Each row of a before or after table is a point. One or more steps were done to the points. Then noise was added and the rows were shuffled. The steps act on columns, c1 being the first. What was done? A step turns or swaps two columns, mirrors them in a line or flattens them onto one, adds a multiple of one to another, or multiplies or shifts one. Angles are multiples of 10 degrees, from the lower column toward the higher: turns from -170 to 170, lines from 10 to 170 but not 90. Use the fewest steps. Two steps may share a column if one is a turn and the other turns, adds or multiplies; they go together, in the order done. Otherwise the lowest column goes first.

Before (13 x 3)
[[  3.2 -10.7  -0.6]
 [ -5.2   0.5   1.9]
 [  4.6   1.2  -6.1]
 [ -4.4  -2.1  -3.1]
 [  1.8  -3.7   2.3]
 [  1.9   7.5  -1.1]
 [  2.2   6.0   3.1]
 [ -1.1  -3.0   2.3]
 [ -1.1  -3.3  -9.0]
 [ -0.4   0.7   2.7]
 [  6.0   4.4   2.6]
 [  1.4   1.2   3.2]
 [  6.9  -2.1   4.0]]
After (13 x 3)
[[ 2.2  7.1  3.0]
 [-4.4 -1.1 -3.0]
 [ 1.8  8.5 -0.9]
 [ 1.7 -2.7  2.4]
 [ 4.6  2.4 -6.1]
 [-1.0 -2.2 -9.0]
 [ 6.0  5.4  2.4]
 [ 3.2 -9.8 -0.4]
 [-0.4  1.6  2.6]
 [-1.0 -1.9  2.4]
 [ 6.9 -1.1  4.1]
 [ 1.5  2.2  3.1]
 [-5.1  1.5  1.9]]
Steps: shift c2 by 1.0

Before (10 x 6)
[[  4.6  -5.4  -0.2   0.2  -1.9  -3.2]
 [  4.5   1.1  10.3   0.3  -0.9  -3.1]
 [  0.4  -5.2   0.8 -11.4  -0.8  -1.8]
 [  0.6  -5.2  -1.3  -1.3  -3.9  -2.9]
 [ -8.4   3.6  -3.1  -1.0   2.8  -2.0]
 [ -2.1  -2.0  -3.7  -0.8   2.3   2.9]
 [  6.1   9.9   1.2  -4.9   2.0   4.9]
 [  5.3   1.1  -2.0  -5.4   2.3  10.0]
 [  5.3  -2.0  -3.2  -0.7   2.9  -1.7]
 [ -4.4  -6.0  -0.2  -5.8   1.9  -1.7]]
After (10 x 6)
[[  4.9  -2.7   0.5  -9.2   2.7  -6.8]
 [ -2.3  -1.7   4.4  -2.8   2.0  -1.0]
 [  5.1  -1.2   3.0   1.8   2.9  -0.6]
 [  4.6   3.1   4.4   2.9  -1.8   0.7]
 [ -8.3  -4.7  -0.6   2.6   2.6  -0.5]
 [  6.6  -5.3  -8.4  -4.3   1.9  -5.2]
 [  3.7   7.5  -7.2   2.6  -1.3   1.1]
 [ -3.8   3.8   4.7   2.1   1.9  -5.7]
 [  0.7   4.3   3.2   3.9  -0.8 -11.1]
 [  0.7   2.7   5.1   2.7  -4.1  -0.4]]
Steps: turn c2 and c3 by -130 degrees; turn c4 and c6 by 100 degrees

Before (13 x 9)
[[-2.6 -1.8  2.3  4.3  5.5  8.0 -3.2 -1.9 -5.6]
 [ 5.7  4.8 -0.7  0.4  6.1 -4.0 -2.5  1.6  5.0]
 [ 1.8 -2.3 -6.8  2.2  5.8  3.0 -3.4 -3.0  1.0]
 [-7.7  2.9 -0.7 -2.4  7.9  5.0  3.2  0.9  3.9]
 [ 2.8  4.5  1.3 -2.8  5.0  2.9  2.7  9.0 -0.2]
 [-1.9  6.3 -3.6  7.3 -0.5 -2.0  0.0  1.8  1.3]
 [-3.8 -1.4 -0.4 -1.0  4.8  1.3 -1.9  4.0 -0.7]
 [ 2.1 11.4  6.3  4.3 -4.3  0.1  3.4  1.8 -3.8]
 [ 0.0  0.5 -3.5 -3.8 -2.8  2.9 -0.2  6.9 -5.2]
 [ 0.1 -3.8  2.4  5.9  2.8  2.3  1.2 -5.4  0.6]
 [ 1.2  5.8 -3.6 -3.5  0.5 -6.3  3.6  2.1 -2.7]
 [-0.4 -0.1  4.9 -2.9  2.9  5.0  0.6 -0.5  1.3]
 [-0.9  2.4 -2.5  5.7  4.4  1.2  2.5  1.3 -1.9]]
After (13 x 9)
[[  0.6   5.8  -3.6  -1.9  -2.4  -6.3   3.8   2.4  -6.9]
 [ -0.6  -0.1   4.7  -5.3   2.9   5.0   0.4  -0.5   3.0]
 [  2.3   4.6   1.3  -3.4   2.8   3.0   3.0   8.8  -0.5]
 [  1.6  11.3   6.4   0.7 -10.2   0.2   3.9   1.9  -9.5]
 [ -1.2   2.3  -2.4   6.9   3.2   1.3   2.3   1.0  -4.5]
 [  2.3  -2.1  -6.6   5.5   6.8   2.8  -3.1  -2.9   2.6]
 [  6.0   4.7  -0.6   0.7   3.8  -3.8  -1.4   1.5  12.6]
 [  0.1   0.4  -3.6  -2.0  -3.1   3.0  -0.1   6.9 -13.1]
 [ -3.7  -1.1  -0.4  -1.0   5.2   1.3  -2.3   3.9  -1.7]
 [ -8.2   2.9  -0.7  -2.2   6.5   5.2   1.9   1.0   9.8]
 [ -2.1   6.2  -3.7   9.1  -3.8  -2.3  -0.4   1.9   3.4]
 [ -1.8  -1.7   2.1   3.1   6.2   7.8  -3.6  -1.9 -14.1]
 [  0.1  -4.1   2.5   4.7   4.7   2.3   1.3  -5.4   1.5]]
Steps: turn c1 and c7 by 10 degrees; add -0.5 times c2 to c5; add -0.5 times c3 to c4; multiply c9 by 2.5

Before (10 x 12)
[[ -5.8   1.3  -1.6  -4.3  -5.8  -2.4  -3.0  -8.7  -2.9  -1.4  -1.4   3.8]
 [ -2.8   1.0 -10.0   2.5   0.8  -5.0   0.8   0.4  -2.5   4.3  -9.6  -2.8]
 [ -2.7   3.4  -8.4   2.3  -6.7  -4.4   0.7   6.8  -7.4   0.4   3.7  -1.4]
 [ -9.4   3.1  -0.7   1.7   1.3  -4.7   8.4  -2.4  -1.5  -4.0  -7.0  -1.6]
 [  3.3   2.5   0.4   1.3   1.2  -9.6   3.1  -6.7   1.6  -7.1   1.3   0.9]
 [ -3.1   4.5  -6.5  -3.7   0.8  -1.1   0.6  -1.9  -2.5   2.5  -1.5  -3.7]
 [  0.2   5.7   0.2   4.9  -7.3  -2.8  -2.5  -3.2  -0.9  -2.2   0.0  -0.2]
 [  1.2  -3.0   0.1   3.8   2.1  -4.3  -0.1  -3.4   2.0 -10.2   1.3  -1.4]
 [  0.8   5.5   0.6  -0.3  -3.7  -2.7  -2.8  -2.7  -4.1  -5.7  -3.7   3.5]
 [  2.1  -0.3   1.6   2.0   6.9  -9.2   0.8  -0.2   8.0  -6.3   4.4   2.3]]
After (10 x 12)
[[  0.2   5.7   6.1   5.0  -3.8  -2.9  -3.1  -2.4  -1.2  -2.1   0.0  -0.3]
 [ -2.8   1.0   4.3   2.6   9.0  -5.0   0.4   0.8  -3.2   4.2  -9.6  -2.8]
 [ -9.4   3.1  -0.9   1.6   1.1  -4.9  -2.5   8.4  -1.8  -4.0  -7.1  -1.5]
 [  2.2  -0.3  -6.9   1.8   2.1  -9.2  -0.3   0.9  10.3  -6.3   4.4   2.3]
 [ -5.6   1.4   5.8  -4.4  -1.6  -2.3  -8.6  -3.0  -3.8  -1.4  -1.5   3.7]
 [  3.3   2.5  -1.2   1.5   0.3  -9.6  -6.8   3.0   1.9  -7.0   1.3   0.9]
 [ -3.0   4.6   2.6  -3.6   5.9  -1.2  -1.9   0.6  -3.3   2.4  -1.5  -3.7]
 [  1.3  -2.9  -1.9   3.8   1.0  -4.3  -3.5  -0.1   2.6 -10.1   1.2  -1.4]
 [  0.7   5.5   2.7  -0.4  -2.5  -2.7  -2.7  -2.9  -5.3  -5.7  -3.5   3.4]
 [ -2.7   3.3   9.9   2.4   3.9  -4.4   6.7   0.8  -9.7   0.4   3.6  -1.5]]
Steps: mirror c3 and c5 in the line at 120 degrees; swap c7 and c8; multiply c9 by 1.3
